Each row is a point. A path goes straight from each point to the next, and from the last back to the first. The post is the endless flat space through its rows: a point in 2 columns, a line in 3, a plane in 4, and so on, so that a path can go around it. How many times does the path go around the post? Going back the other way cancels.

Post (2 x 3):
[[ 15   5 -58]
 [ -8   7   6]]
Path:
[[ 43   1 -42]
 [ 21 -39 -30]
 [ -6  -6 -33]
 [-35  12 -24]
 [-47 -12 -19]
 [ -1  -5 -35]
 [ 15 -42 -42]
 [-24 -21 -47]
 [-18  12 -41]
 [-30 -14 -60]
 [  5 -25 -34]
 [ 12  -8 -10]
 [ 37   9 -32]
 [ 30  49 -25]
 [ 13  58 -49]
 [ 19  17 -35]]
Times around: 0

Post, 7 rows:
[[ -5   3 -31 -11  11  -6  37   2]
 [ -8  13  39 -36 -12  -9  -2  14]
 [ -5   9  17  32  14  -6  -3  11]
 [ -3  10   3  20 -50   4  17 -24]
 [ -5   2  -7 -38 -10 -33  28 -34]
 [ -1  10 -46  60  35  37 -29   6]
 [  6   1  30   3  18  20   5   0]]
Path, 7 rows:
[[ 29   5   4   7 -29 -10   6 -23]
 [ -6 -10 -12  -2 -40   2  25  15]
 [-11 -13  12  21 -16  -8  49  -7]
 [-32  21  21   9   6  14 -17  -7]
 [-33  -2  -1   4  -8   5 -33 -26]
 [ -4  -7  10  12  -3  -2 -22 -31]
 [  9  -1 -19 -11  -1 -15  -9 -16]]
Times around: 0

Post (11 x 12):
[[ -6  10  28 -13  44  14  23   2  -5   1  35   5]
 [ 14 -11  10  55  20  27 -51  42  46   4 -15  20]
 [ -5  -8  -9  13  -6 -56   8   9  36 -29  26   9]
 [  8 -11   5 -13 -37   3  12  60  10 -32 -24 -41]
 [-19   6 -14   2 -10 -40  -7  22  15  29  -5  21]
 [ 11  -9 -24  42   0  12  21  -7  24  -3  52   0]
 [  2   4 -28 -29 -10   2   6   6 -21 -10  -2  11]
 [ -5   1  17  -1 -41  -3 -33  16  -4  14 -12  52]
 [  9   5  26  -7   3  34  14   0  11  -8 -30  26]
 [  3 -15  45 -32  -5  18   8 -22  17 -24   5 -23]
 [ -9  21 -25  49 -26   5   5  -4 -37   3  35 -26]]
Path:
[[ 26 -22  13  11   4  -6  11  58 -10  -4   6  20]
 [ 21   2  11 -18  -7  -4 -11  13   0  -7  33  -8]
 [ 10  -7 -49 -23 -17 -10  28  14  19  -9  19 -11]
 [  2   3 -10  13  -7   4  20 -15  28 -30  -7  25]
 [-15  33 -18 -22 -12  16   8  15  12  21   4   8]
 [-31   6   4   9 -21 -33 -12  -8  22 -45  13 -16]
 [-28  -1  -4 -16  -8  -3   3  -9 -26  -7   7  12]
 [ -1   7  12  15 -19   7  14  59 -18  24 -16   1]
 [ 33 -13  -9   2  -2   1 -17  12  19  21  39   2]
 [ -1  33   4 -22  11 -22  -3  -2  21 -23 -11  -8]
 [ -1   1  10  -7  -4  27 -17  13   9 -11  -1  23]
 [-18 -34 -29  19   8  32  -1   3  30  -6  10  -9]
 [  5 -20   5   0   7  34  15  -2  20  23 -12 -12]
 [  0 -27 -30   3 -14 -10  24   2  31   3  12 -11]]
Times around: 2

Post (17 x 18):
[[  4  15   7  -5 -20 -29   9 -21  23  16  -4 -20  23   4  -5  19 -10 -14]
 [-35  -4 -36 -39 -29 -37  20  52 -21  31   3 -22  -1  18  -3 -60   0   8]
 [-44   4   7 -43 -10 -10  25   8   9  13  -1   5  23  27  -5 -39  13  11]
 [ -5  14 -20 -22  23   1   2  12 -13   4 -22   5 -22  26  -4  18 -35  17]
 [-13   6   6 -10 -24 -13  18  -3   6  12  23  30  26  -9  14  10 -33  -2]
 [  1  10 -11   2  -8  20 -17  25 -22   5 -19  -7   5  23 -36 -12 -25  42]
 [-11  13  28   9 -18 -30  35  -8   3  -8  18   8  13   0   8  33  15 -26]
 [  0 -25  10 -12 -10 -38 -28 -21  -3 -16  20 -18  15   5 -13 -10  15 -31]
 [  6  13 -12  -7  32 -22  -4  22   5  22 -15  23  -4   6 -41 -13 -10  12]
 [ 11  20 -23 -19  18  24   9 -17 -13  15 -20  12   0  -7 -55   5 -24   0]
 [  5  12   3   9  -7  -2  21 -36  -7  27  17   9  26   0  29  13  11  -1]
 [  4  22 -12  -1  18  37 -29   6   5  25   0   4 -14 -20 -26  34 -12  22]
 [ -8 -35   1  -5  19 -54 -13 -11   2 -26 -16 -41   9 -38  -8 -41   2 -14]
 [ 24  19  -5   9  12  13   5  -1  13  14  11   0 -36   9 -37   5 -33  20]
 [ -7   9 -46 -50   7 -15  15  40  -5 -15   3 -17  17   7 -24 -45   5  34]
 [  2  16   9  17  -5  23  10 -10  17  11  12   4  26   1  24   4  -1 -48]
 [-25 -12 -37 -23 -21 -13  22   3  22   6 -15  16   8   7   1 -24  15   7]]
Path:
[[-10  28  10 -25 -19 -34  19   0  18   1 -22   0   0   8  -6  14  -7  -9]
 [ -1   3 -16 -25 -28 -12   9  19   5  38  -8 -34  -6  36 -31 -13  11  14]
 [-25  -5  -4   5 -11 -32  -5  54   1   3  10  -1   8  32 -26  19   6  22]
 [-12   2  -9  -2 -19   0  -7   1  21  11  22   5 -10  18 -13   6  -1  13]
 [ -4  12  29  13 -13 -18  16   7  33  19   4  21  29  35  -5  -1 -15 -25]
 [-10  12  -6 -43  -2  -6   2  -4  -1  23   2 -25  14 -13 -25  13  12  16]
 [  1  -7  -7  -9 -53   6  17  57 -18   5  -1  38  -5  38 -28 -42   9   4]
 [ -5  15  -1   9   8 -43 -11  31 -16  28   4  24   4 -10  15 -23 -24  11]
 [ 17 -27 -18 -12 -20 -15  11  31  10  34  -1  -5 -14  19 -12 -56   6   3]
 [  2 -22 -18  -8 -14 -16   4 -25 -26   6 -13  16  18 -18  -9  31 -13  19]
 [-26  14 -33   5  26  14  -4 -11  19  22 -22   3  -6 -22 -23  10 -34  19]
 [-26   1  -4 -14   6 -39 -10   1 -18  15   4  10 -13  22   1 -28 -20  25]
 [  6  14  -2  -8 -15 -22   6  15   7  15  15  -2   6  -8  12 -19  -1   9]
 [  5  -3   2 -21 -19  16  18  29   6   5  -9 -20   4  25 -11  14   1   6]
 [-11 -20 -11  -9  -2 -12  37  -3  21  24  -8   8 -14   5 -20  -7  -4 -21]
 [  0  14  34  -4  22 -19  -9   7 -14   1  -8 -10  19  -8   6  19  21 -36]]
Times around: 1

Post, 17 rows:
[[ 10  30 -24  -3 -17  33  12   5  16  13  -9 -12  23  17   8  -2   1 -18]
 [  6  14   6 -26   2  10  11 -10  14  -8  24  -7 -21   8 -26  12  11  15]
 [ -2  -5   7   2 -36  22  14  -9 -35  14  23  -5  -8   2 -18  25  15   6]
 [  9  17   8  59  35  49  12 -29  -9 -24  15 -20 -10  13 -26   5  11  23]
 [-22  -1 -18 -30  15  40 -21  11 -21   1   0  -3 -33  24  12 -35  14  -7]
 [-17  33 -23   8  -1  29   0  22   1  -8  26   2 -42   8  -3   8  12  -1]
 [ -6  -9  21  43 -29 -21 -20   5 -17  37  14 -13 -29  11  -8  -6  -9  23]
 [  6  20 -13 -23  21   8 -36  27 -30 -18   7  31  26  15   8 -23  17  -2]
 [ 35  29 -16  31  36  23  30 -17 -35 -13  28 -19 -10   6 -41  -9 -37  25]
 [-10 -21 -22  -9 -16  15  -3  27  11  14  22  11  -1   1 -26 -26  42   2]
 [  5  -3   7  17  -1  16   8  -9 -11  32  41  39  -5  -8  -9  15   4 -17]
 [-10  -3  -8   5  -1   0 -15   6  -7  28  19 -13  -6 -23 -13   9   9 -23]
 [  8  29  42  11 -16  50   5   5  -7 -25 -50   7  -1  37 -25  42   7 -45]
 [  4  10  20   3   1  25   2  32  -7  27  24   4 -22 -52  18 -24  10  18]
 [  1  23  41  -7 -38   5  20 -14  -6 -12   5 -18  -8  10 -24  -2  14 -29]
 [-47  13  -7 -21   8  24 -27  20   9 -49  -1  31 -25 -15   5 -41  -6  23]
 [ 12 -12 -60  11  -6 -13  53  22  37  24   4 -19 -12 -32  24 -18  53  24]]
Path:
[[  1 -28   9   0  27  20  16   3   6  31  27  46  12  20  -5   7  16 -28]
 [-49  26  10  16   5  40  26  17   3 -26  10  46 -30 -19  -6  -7  19  13]
 [-44  59  23   0  10  28 -44  -1   3 -36  -2  10 -16   7 -12 -23 -11  20]
 [ -1  14   3  16  21 -11  23  28  -3  19  16  -6 -14  -5  -3  10  32  -3]
 [ 25   6  11  11  -9  14 -14  45 -24  33   1 -37 -11  11  -9   5   0 -15]
 [  0  16 -10  12   8  42   5  11  -1   6  31   4 -25 -13  -3   1  24 -30]
 [ 21 -18  36  50 -39  31  10   2 -20  26 -11  15  -8  16  -2  -7  49  37]
 [-16  20  -3   8 -20  12  24 -35 -32   4   5  -4  18  15 -34  -5   8   0]
 [ -3  24   7  33  29   3  16 -15 -34  30  35 -10 -10  16   5   9  20 -33]
 [ 27  24  11 -33   4  -9  17  22 -23   5  15  -5 -38   4 -21 -19  19  28]
 [  9  21 -28 -12 -28  54  -9  35 -17 -15  13   5  -1 -16   0 -26  33   5]
 [ 11   3  10  17  -9  27   9  25  -2 -16   4 -26  -7  16  19   3  47 -14]]
Times around: 0
